Every row gives one point. To make a cloud, some directions were put in groups of two or more. Within a group, all points are equally far from the middle, so they leave a hole (a ring in 2 directions, a hollow ball in 3). The other directions are filled evenly. Then the cloud was stretched, turned, moved and blurred a little. Count the holes, and give their numbers of directions, smallest first.
In the rows, 128 means zero.

Cloud (13 x 2)
[[142  86]
 [ 94 100]
 [169 124]
 [140  85]
 [168 146]
 [153  94]
 [160 103]
 [132  82]
 [152 173]
 [110  85]
 [169 145]
 [156 170]
 [ 86 144]]
Holes: 1 (2)

Cloud (20 x 3)
[[172 150 128]
 [116 113 141]
 [142 166 164]
 [157 172  88]
 [109 117 164]
 [127 189  88]
 [138 199 127]
 [201 135 142]
 [106 161 101]
 [139 150 108]
 [121 188 143]
 [158 163 168]
 [177 178 116]
 [140  80 123]
 [ 82 181 158]
 [ 96 164 104]
 [ 98 123 141]
 [122 122 102]
 [116 164 129]
 [ 88 128 113]]
Holes: 0

Cloud (30 x 4)
[[116 119  71 144]
 [ 92 167 140 117]
 [128 131 167  80]
 [ 92 147 157 104]
 [162 153 176 141]
 [165 123  92 131]
 [119 185 126 123]
 [149  59 133 121]
 [132  67 174 142]
 [ 76 112 123 138]
 [ 87 155 148 116]
 [ 82 142 135 144]
 [110 138  83  80]
 [160 135 191 138]
 [109 178 137 136]
 [148 158 168 154]
 [111  63 120 108]
 [120 148  65 106]
 [155 170 106 119]
 [146 154  78 119]
 [ 82  97 150 125]
 [156  68 133 143]
 [147 119 199 116]
 [109 183 121 110]
 [118  97  97  78]
 [ 80 140 147 127]
 [106 122  64 117]
 [119 140 139  71]
 [125  73 183 136]
 [108  62 150 124]]
Holes: 2 (2, 2)

Cloud (72 x 8)
[[181 118 116  86 114 178  85  92]
 [130  91 110  88  77 191 109 136]
 [162 136 123  65 149 153 152  87]
 [182  61 112 132  93 151 107 113]
 [ 95 109 111 183 117 157  97 175]
 [117 139 137 111  94 173 168 150]
 [132 137 159  92 151 115 102 169]
 [136 177 113 143  86 181 125 172]
 [155 179  57 132 110 153 133 130]
 [143 112 151  50 118 158  91 139]
 [208 182 107 149 126 145 129 136]
 [130 113 103 170 159 126  84 153]
 [134 106  80  91  84 156 117  91]
 [ 76 144  98 149  81 156 109 154]
 [148  96 104  90 112  89 102 131]
 [164  54 139 126  99 149  79 127]
 [141 173 161  97 101 131  79 115]
 [128  63 143 115 167 163 120 120]
 [162  74 125 143 164 163 138 158]
 [104 153 109 181  91 163  88 134]
 [182 115 158 122 124 205 113 102]
 [142 158  90  88  82 134 147  99]
 [211 119 114  75 108 127 114 108]
 [109 164  95 152 101 163  69 124]
 [142 158 163 158 102 162  99  98]
 [127 104 129 153 130 209 128 156]
 [105  70  92 108 129 151 137 127]
 [111  79  78 129 101 114 111 143]
 [208 129 103  98  81 153 128 144]
 [135  97 127 151 171 131  86 146]
 [163 114 183 162 132 135  84 150]
 [140  65 142 130 169 157 121 151]
 [181 146 119  61 134 110 129  95]
 [ 94 174 122 132 129 147 147 132]
 [161 182  99 130 117 125  65 119]
 [ 76 107  98 131 141 142 120 134]
 [129 199  90 147 131 139  94 152]
 [150 174 131  78 105  98 114 108]
 [ 97 149 118 155  87 171 140 160]
 [144 135 134  91 112  86  83 135]
 [118 143 104 150 100 156  66  97]
 [162 140 121  69 167 138  99 105]
 [154 138  82 122 149 187 105 112]
 [130 116 106  80 111  99  94 158]
 [148 170  85 141  94  98 143 168]
 [114 142  88 177 119 104 126 169]
 [166 133 161 127 130 209 102 128]
 [152 195  87 148 146 118 121 151]
 [162  91 101 146 168 141 149 127]
 [199  86 173 109 157 147 116 142]
 [172 161 183 119 149 131 108 158]
 [190 174 126 120  78 159 123 107]
 [ 82 119 101 146  84 179  91 162]
 [156 129  81 117 173 124 119 155]
 [145  91 128  62 108 178 145 113]
 [165 186 101 157 104 113  80 146]
 [161 116 114 157 112 127  99  74]
 [208 176  93 140 118 152 125 129]
 [205 167 162 111 107 108 123 115]
 [167  90 164  92 131 122  73 144]
 [121 180 120 110  99 145 149 171]
 [148 126  61 129  90 176 121 105]
 [163 151 110 131 135 199 156 138]
 [154 142 112 119  86  76 115 132]
 [109  91 115 164 112 198 106 169]
 [139 137 111  86 175 159  96 139]
 [147 111 117 117  70 171 167 119]
 [152 167  90 133  83  94 137 163]
 [165 165 120  75 115  94 128 105]
 [124 109 157 136  82 102 109 139]
 [181 125 115 104 129 149  53 132]
 [160  90  89 116  96 111  79 140]]
Holes: 3 (2, 3, 3)
